Each point is reached from the start by the listed moves, each made once or not at all, plus a little noise. Is the number of moves made odd or even? Then give how often each move was made.
In the rows, zero is written as 128.

Moves:
(1): [181 129 113 135 141]
(2): [128 181 116 109 128]
(3): [131 139 184 155 126]
Start: [149 122  75 129 106]
Points:
[204 181 109 143 120] -> odd (1, 1, 1)
[149 134 133 158 101] -> odd (0, 0, 1)
[147 170  61 114 111] -> odd (0, 1, 0)

Moves:
(1): [176 126 143 131 117 124 142 121 118 144 127]
(2): [130 162 123 139 123 141 122 136 138 131 122]
(3): [122 136 175 133 132 128 119 130 132 143 130]
(4): [131 121 130 183 130 137 117 119 133 129 126]
(5): [150 124 128 134 174 130 133 125 123 107 121]
(6): [124 111 131 122 118 176 144 112 137 111 130]
(7): [117 141 124 146 128 122 179 133 125 127 110]
(8): [131 111 134 131 129 128 129 180 137 133 107]
Start: [134 157 154 136 100 140 134 123 154 118 130]
Points:
[195 166 168 169 121 191 216 162 163 103  80] -> even (1, 1, 0, 0, 1, 1, 1, 1)
[180 132 175 189  81 192 153  92 159 118 129] -> odd (1, 0, 0, 1, 0, 1, 0, 0)
[158 154 157 151 132 201 152 161 177  88  98] -> even (0, 1, 0, 0, 1, 1, 0, 1)
[193 174 165 222 121 201 204 100 160 100  98] -> even (1, 1, 0, 1, 1, 1, 1, 0)
[189 165 213 223 140 142 183 110 147 127 105] -> odd (1, 0, 1, 1, 1, 0, 1, 0)

Moves:
(1): [188  98 106 118 114 136 171 129 130 145 161 138 107  92]
(2): [171 136 123 110  94 121  95 101 151 123 113  87 149 123]
(3): [135  94 147 122 160 125 120 133 117 154 137 112 137 137]
(4): [122 115 139 181 103 131 139 109 116 118 131 131 162 149]
(5): [132 149 114 140 158 104 137 122 105 128 112 152 148 113]
(6): [138 137 127 155 124 162 136 118 101 157 129 120 124 125]
(7): [111 133 144 137 148 100 161 109 134 125 134 113 124 154]
(8): [119 133 139 147 133 117 152 175 152 127 129 129 116 111]
(9): [119 120  87 154 137 125 121 103 141 119 150 126 102 121]
(10): [ 82 104 101 114 122 109 129 135 123 177 117 138 112 120]
(11): [121 146 138 134 125 115 106 127  85 135 157 107 127 142]
(12): [140 148 146 133 115 128  90 125 148 144 118 179 131 137]
Start: [116 110 147 128 113 134 127 131 128 110 129 128 124 115]
Points:
[ 44 123 106 249 134  80 167  60  36 172 169 118 127 144] -> odd (0, 0, 0, 1, 1, 1, 1, 0, 1, 1, 1, 0)
[131 163 167 158 122  95  77 116  81 130 130 184 148 122] -> odd (0, 0, 0, 0, 1, 0, 0, 0, 0, 0, 1, 1)
[158  37 129  91 108  87 160  97 141 193 149  77 118 102] -> odd (1, 1, 1, 0, 0, 0, 1, 0, 0, 1, 0, 0)
[ 89 129 138 167 101  46 131  66  73 148 126  86 179 150] -> even (0, 1, 0, 1, 1, 0, 1, 0, 0, 1, 1, 0)
[117 168 191 176 114 133 104 102  81 156 154 142 118 163] -> even (0, 0, 0, 0, 0, 1, 1, 0, 0, 0, 1, 1)

Moves:
(1): [163 131 124 139 143 140 137 129 127 126 124 125 124 134 144 127 118 139
 122 125]
(2): [138 176 121 118 109 135 112 136 109 138 145 124 118 131 105 130 137 134
 126 129]
(3): [120 140 158 136 135 128 121 122 138 114 147 102 135 114 112 149 122 117
 151 137]
(4): [117 146 111 163 137 152 134 109 113 126 123 129 136 130 129 136 134 134
 135 133]
(5): [107 130 128 123 151 133 124 138 126 160 107 133 110 134 125 133 127 138
 145 118]
(6): [133 117 135 108 123 170 133 143 112 122 137 101 147 115 122 117 113 145
 127 150]
(7): [123 137 141 125 147 136 153 149 139 137 122 137 144 114 123 120 123 117
 135 144]
(8): [154 128 136 110 111 129 123 147 128 108 151 146 115 152 137 124 153 104
 140 154]
(9): [125 131 118 130 134 124 125 143 162 119 126 114 124 113 143 143 149 138
 127 127]
(10): [135 127 138 132 120 137 115 140 149 157 138 155 108 137 121 123 119 130
 121 128]
(11): [136 125 116 109 146 121 121 108 144 115 146 122 132 121 115 123 136 130
 124 165]
(12): [107 145 118 132 123 117 113 131 128 102 109 155 125 129 132 134 117 139
 139 128]
(13): [141 116 135 128 141 125 137 140 131 133 129 139 145 138 117 133 137 141
 124 133]
(14): [140 137 152 124 123 137 143 120 140 113 126 130 140 162 128 109 146 153
 135 119]
(15): [109 125 141 122 137 118 120 132 124 131 148 146 139 113 167 127 132 148
 108 112]
(16): [128 128 126 132 126 119 138 114 132 149 129 116 116 132 133 147 124 139
 107 137]
(17): [146 127 137 125 126 137 144 115 102 130 113 144 116 104 122 141 152 127
 113 123]
(18): [112 122 117 139 140 116 144 129 107 105 123 114 121 134 126 123 137 153
 113 114]
(19): [130 141 145 156 119 103 135 130 113 131 121 127 123 123 133 101 145 148
 148 150]
(20): [137 131 140 149 134 127 119 131 130 133 108 101 129 130 132 123 132 127
 109 152]
Start: [137 118 139 135 126 130 141 124 110 125 125 147 130 124 131 115 138 129
 122 122]
Points:
[125 191 123 169 154 153 182 139  44  98  93 195 137 108  87 135 177 178
 110 129] -> odd (0, 1, 0, 1, 0, 0, 1, 0, 0, 0, 0, 1, 1, 0, 0, 0, 1, 1, 0, 0)
[126 216 237 171 124 123 107 139  90 154 107 183  92 121 128 107 186 211
 136 138] -> even (0, 1, 1, 0, 1, 0, 0, 0, 0, 1, 0, 1, 0, 1, 1, 0, 1, 0, 1, 1)
[155 140 167 197 153 132 146 152  84 147  95 154 118 162 137  98 198 154
 155 195] -> even (0, 0, 0, 1, 1, 0, 0, 1, 0, 0, 0, 0, 1, 0, 0, 0, 0, 0, 1, 1)
[121 164 195 179 191 122 162 158 154  51 106 118 157 114 185 119 162 209
 109 128] -> odd (1, 0, 1, 0, 0, 0, 1, 0, 1, 0, 0, 1, 0, 1, 1, 0, 0, 1, 0, 1)
[156 249 184 210 137 161 149 151 151 106 126 166 125 130 120 106 167 199
 181 163] -> even (1, 1, 1, 1, 0, 0, 1, 0, 1, 1, 0, 1, 0, 1, 0, 0, 0, 0, 1, 0)
[127 197 161 152 121 130 114 131  90 100 182 181 134 138 139 170 170 160
 127 163] -> even (0, 1, 1, 1, 0, 0, 0, 1, 0, 0, 0, 1, 1, 0, 1, 1, 0, 0, 0, 0)
[146 133 148 126 212 215 182 124  74 147 120 161 154  63 153 116 149 184
 106 167] -> even (1, 0, 0, 1, 1, 1, 1, 0, 0, 0, 1, 0, 0, 0, 1, 0, 1, 0, 0, 0)
[180 174 181 162  95 149 135 151  65 165 102 158 105 111  95 113 161 208
  84 200] -> odd (0, 1, 0, 0, 0, 1, 0, 0, 0, 1, 0, 1, 1, 0, 0, 1, 1, 0, 1, 1)
[202 157 206  91 125 195 145 124 113 119 180 140 146 122  47 116 173 183
 121 183] -> even (0, 1, 1, 0, 0, 1, 0, 0, 0, 1, 1, 0, 1, 1, 0, 0, 1, 0, 0, 0)
